Rows are points. Each copy is the shape, with its points in the same order, stretched, turned, moved and blurred by noise. Is it also mirrored, or only turned?
(in the rows, 128 means zero)

Shape, 5 rows:
[[175 125]
 [176 128]
 [114 142]
 [ 93 116]
 [ 74  99]]
Copy 1:
[[ 70 149]
 [ 69 157]
 [132 154]
 [139 131]
 [167 100]]
Copy 1 is: mirrored
Copy 2, 5 rows:
[[123 182]
 [130 189]
 [145 126]
 [113 106]
 [101  88]]
Copy 2 is: mirrored

Shape, 8 rows:
[[167 130  93]
 [122 143  80]
 [ 74 129 100]
 [165 115 133]
 [115 120  76]
 [155 128 134]
 [153 134 138]
 [ 66  54 141]]
Copy 1:
[[179 150  95]
 [137 139  80]
 [ 96 112 102]
 [181 146 134]
 [135 113  84]
 [169 154 131]
 [165 160 132]
 [106  54 153]]
Copy 1 is: only turned
Copy 2, 8 rows:
[[160 116 115]
 [136 105  77]
 [ 92  81  78]
 [143 115 149]
 [136  87  85]
 [136 120 139]
 [129 125 136]
 [ 85  32 140]]
Copy 2 is: only turned
Copy 3, 8 rows:
[[147 151  98]
 [106 162 107]
 [ 68 132 125]
 [158 115 117]
 [ 94 144  90]
 [150 123 129]
 [150 126 136]
 [ 68  42 109]]
Copy 3 is: only turned

Shape (10 x 4):
[[ 57  85 110 131]
 [101 134  89  99]
 [170 109 132 112]
 [ 79 141 164 180]
 [216 111 118 128]
 [114 142 131 121]
 [130 132 150 178]
 [100 113 123 173]
 [123 129 174 166]
 [170 147 123 143]]
Copy 1, 10 rows:
[[121  71 130 184]
 [ 87 106 107 136]
 [150 136 107 108]
 [133 142 176 196]
 [169 165  79 100]
 [106 128 138 141]
 [154 159 139 178]
 [142 129 129 192]
 [156 154 162 161]
 [136 170 109 131]]
Copy 1 is: only turned
Copy 2 (10 x 4):
[[ 70  79 126 111]
 [132 102 104 102]
 [159 122 116 171]
 [ 72 170 169 149]
 [173 141  83 207]
 [124 125 135 129]
 [103 160 133 179]
 [ 77 130 122 154]
 [102 161 160 181]
 [146 167 102 171]]
Copy 2 is: only turned

Shape (12 x 6):
[[ 89 136 116  97 137 134]
 [158 136 106 143 144 146]
 [126 167 101  80  92 131]
 [141 133  75  98 152  63]
 [151 171 122 150 163 179]
 [160 124 125 117 132 132]
 [111 102 113 132 154 159]
 [126 142  95  57 135 186]
 [ 92  67 118 133  97 135]
 [129  63  87 145 139 113]
 [110 133  95 133  84  98]
 [ 88 160 130  77 183  90]]
Copy 1, 12 rows:
[[145  99 151 106 162  99]
 [146 134 102 147 148 146]
 [187 111 130 126 136  72]
 [151 110  64  49 147 108]
 [155 176 117 176 171 145]
 [157 129 122 123 122 145]
 [111 100 137 135 162 152]
 [197  85 145 143 188 118]
 [ 86  53 151 138 111 130]
 [ 85  77  87 105 126 163]
 [115  95 110 120 114  77]
 [161 145 137  43 176  96]]
Copy 1 is: mirrored
Copy 2 (12 x 6):
[[128 147 118 143 155 149]
 [ 98 158 149  81 128 129]
 [145 170  74 127 126 129]
 [ 96 146  98 106 175  70]
 [ 98 198 170  84 123 158]
 [134 148 147  99 125 114]
 [109 123 160 108 149 164]
 [162 165 105  90 157 194]
 [124  72 134 146 122 147]
 [ 87  78 151 103 149 122]
 [102 128  87 145 114 102]
 [128 181 128 153 195 103]]
Copy 2 is: mirrored
Copy 3 (12 x 6):
[[111 133 162  93 127 154]
 [145 106 113 154 177 149]
 [134 152 104  88 125 187]
 [106 147  87 101 161  95]
 [187 131 142 176 186 179]
 [151 103 114 128 153 138]
 [105  81 163 124 165 151]
 [144 113 141  54 165 200]
 [ 59  59 144 118 115 150]
 [ 67  60 107 143 174 110]
 [ 94 137 105 145 121 152]
 [128 182 185  77 132 116]]
Copy 3 is: only turned

Shape, 12 rows:
[[155 126 146 134 119  77]
 [130 111 117 156 140 189]
 [102 109  73 185 152 146]
 [115 108  75 162 151 128]
 [186 170 145 103 105 100]
 [146 150 169 101 108 113]
 [ 74 120  83 168 164 144]
 [172 194 147 145 132  91]
 [144 159  96 136  84 100]
 [127 158 157 150  96 113]
 [ 85 107  85 136 175 174]
 [142 179 135 111 108  99]]
Copy 1, 12 rows:
[[180 114 123 137 112  97]
 [ 94  99  79 165 141 176]
 [120  93  55 156 172 129]
 [132  95  75 139 175 130]
 [158 132 134  99  82 124]
 [149 148 154 136 105 133]
 [ 90 115  76 172 197 117]
 [125 121 120 104  76  82]
 [162 152  83 108 108 109]
 [138 149 106 163  85 114]
 [ 84 104 100 156 201 148]
 [138 156 132 114 108 109]]
Copy 1 is: mirrored
Copy 2 (12 x 6):
[[ 96 121 160 110  81 111]
 [137 122  86 166 144 163]
 [ 97 135  36 148 155 120]
 [102 131  58 138 130 101]
 [133 121 156  77  57 150]
 [132 144 186 109  96 140]
 [105 159  48 143 176 116]
 [ 97 115 144  56  88 160]
 [106 161 100  90  60 144]
 [ 89 147 154 118 105 159]
 [146 149  63 150 178 110]
 [116 152 155  77  92 138]]
Copy 2 is: mirrored
Copy 3:
[[156 101 134 150  93  94]
 [104 130 115 137 167 177]
 [ 50 138 115 156 149 134]
 [ 69 120 113 151 156 107]
 [198 106  90 123 101 106]
 [183 111 135 102  95 128]
 [ 58 161 127 126 150 123]
 [177 147  93 152  81  97]
 [124 103  79 123  81 114]
 [136 133 118 124  72 144]
 [ 78 144 135 109 186 134]
 [163 123 102 100  88 105]]
Copy 3 is: only turned

Shape, 14 rows:
[[113 149 127 137 106 162 111 140]
 [128 108 115 143 114  52  98 147]
 [192 119  69 126 143 118  78 171]
 [168 105 187 151 149 139  98  85]
 [108 179 125 117 165 140 101 174]
 [193 156 123 106  97 127  99 101]
 [ 88 155 157  83  93  86 139 141]
 [158 140 121 172 118  80 127 147]
 [107  77 111 120 118 127 142 116]
 [ 89 154 183 140  69 134 174  89]
 [113 157  75 122 149 142  79 148]
 [141 132 159 115  71 145  85 125]
 [ 90 123 164 108 151 103  79 115]
 [162 115 119  71 142 126 139 136]]
Copy 1 (14 x 8):
[[131 171 143 125  87 132 125 113]
 [116 110 118 172 117  56 131 121]
 [166 139  60 122  88  79 174  99]
 [104 153 137  67 191 114 134  98]
 [169 198  94 159 113 113 102 141]
 [179 144 151  83 122  71 158  99]
 [151 131 178 152 107  78  82 181]
 [126 137 127 162 129  74 182 127]
 [116  88 138 128 102 142 126 122]
 [113 142 231 131 134 128 120 150]
 [172 166  85 160  83 117 121  89]
 [118 161 167  83  92  89 112 113]
 [119 148 125 132 152  96  63 116]
 [179 107 121  94 120 109 129 155]]
Copy 1 is: mirrored
Copy 2:
[[ 96 107 137 160  91 163 133 144]
 [ 92 121 107 131 146  47 120 159]
 [ 97  43  67 147 162 121 146 209]
 [107  84 157 136 165 152 113  72]
 [ 62 136  95 175 122 172 121 182]
 [178  74 115 157 144 153 104 149]
 [130 183 149 139 109 101 105 167]
 [101 106 116 184 159  76 145 142]
 [113 136 129  84 108 104 173 137]
 [154 166 202 160  80 126 135  77]
 [ 74 110  56 141 108 161 131 184]
 [129  83 168 138 100 133  87 143]
 [ 70 154 119 116 127 119  80 129]
 [144 124 113 114 157 148 151 180]]
Copy 2 is: only turned
Copy 3:
[[130 138 137 134 132 156 123 158]
 [134 112 122 170  73  89 102 123]
 [155 115  70 138 133 121  63 156]
 [165 123 205 129 132 144  52 113]
 [107 188 121 118 125 127 101 169]
 [201 146 122 130 112 178  84 114]
 [133 157 138 107  58 130 142 110]
 [173 128 138 166 109  90 110 154]
 [123  85 142 121 132 112 125  94]
 [162 143 204 127 107 146 169 116]
 [102 160  83 148 140 143  99 146]
 [158 116 150 129  86 186 100 141]
 [ 93 151 164 137  90 135  86 102]
 [157 125 114  73 124 121  84  96]]
Copy 3 is: only turned
Copy 4:
[[146 124 117 111 151 134  82 129]
 [124 105  81 142 127  61 103 160]
 [219 100  53 160 129 115  99 145]
 [169  84 155  93  87  90 133  78]
 [154 139  79 134 214 112 109 116]
 [193 157  97  95 107 110 128 135]
 [ 99 154 104  92 185 101 147 173]
 [148 136 114 167 113  77  95 163]
 [100  78  97 119 116 146 127 127]
 [ 71 160 169  84 128 127 126 141]
 [155 127  51 137 173 125  80 102]
 [167 122 134  56 134 115 103 142]
 [118  91  96  83 166  69 136  98]
 [164 118  83 120 145 143 173 148]]
Copy 4 is: only turned

Shape, 13 rows:
[[155 103 170 144 111 163 102  94 143]
 [ 80 142 208 117 130  57  66 119  75]
 [155 146 114 113 115  93 112 159 140]
 [100 145 120 137 102 158 154 122 132]
 [147 150 115 131 140 156 152  92 186]
 [129 150 122 118 106 168 140 125 182]
 [122 133 115 134 182 119 103  91  97]
 [136 108 122 130 103 129 153  90 161]
 [128 115 113 137 153 125 137 149 180]
 [164 126 111  28 196 145 155 139 144]
 [163 138 111  91 137 137 142 101 180]
 [162 140 107 142 163 129 146 135 167]
 [162 130 157 147 180 134 154 104 118]]
Copy 1, 13 rows:
[[152 129 110  90  68 134 107 102 151]
 [118 127  97 174 151  85  96 154 249]
 [161 118  88 134 148 112 161 121 121]
 [ 91 149 115  91 102 118 148 133  87]
 [160 151 121  50 120 110 145 137  71]
 [140 140  90  49  97 118 171 129  79]
 [124 111 130 123 182 128  76 149 142]
 [130 127 142  84  84  99 151 113 102]
 [149 109 123  93 113 131 171 172  93]
 [143 129 122  50 211 163 195 102 140]
 [168 130 115  49 142 109 164 106  98]
 [172 139 127 100 142 135 152 153  82]
 [155 175 158 125 146 148 115 143 142]]
Copy 1 is: mirrored
Copy 2, 13 rows:
[[125 138 189 117 167 101  88 121 119]
 [122  94 158 145  58 113 131 138 199]
 [176 150 127  90 119 125 127 138 144]
 [131 153 116 161 153 150 134 134 106]
 [158 166 106 129 182 133  81 119 122]
 [128 169 119 120 162 142  99 122 108]
 [179 101 134 158 124 124  99 142 136]
 [137 139 121 128 184 107 112 159 117]
 [149 122 109  90 176 154 114 128 142]
 [169 105  56  83 152  91 120  80  85]
 [152 147  93  96 175 104  96 123 108]
 [185 144 114 111 176 136 111 124 136]
 [178 115 138 147 171 113 116 105 147]]
Copy 2 is: mirrored
Copy 3 (13 x 9):
[[102 127 161 146 125 148 112 118 137]
 [ 91 123 130 158 119  58 136  66  38]
 [146 110 124 139 119  78 123 149 116]
 [135 113  97 132 123 140 142 103 151]
 [142 133 131 115 157 124 121 120 180]
 [138 134 112 122 116 125 113 115 175]
 [126  71 130 132 174 102 116  98  97]
 [119 123 133 105 131 139 146 133 152]
 [120 122  93 117 151 106 107 149 137]
 [196 129 132  76 162 120  79 137  98]
 [154 132 146  93 143 112 111 131 153]
 [144 117 119 128 167 110 114 153 147]
 [140 130 143 146 191 141 130 133 118]]
Copy 3 is: only turned
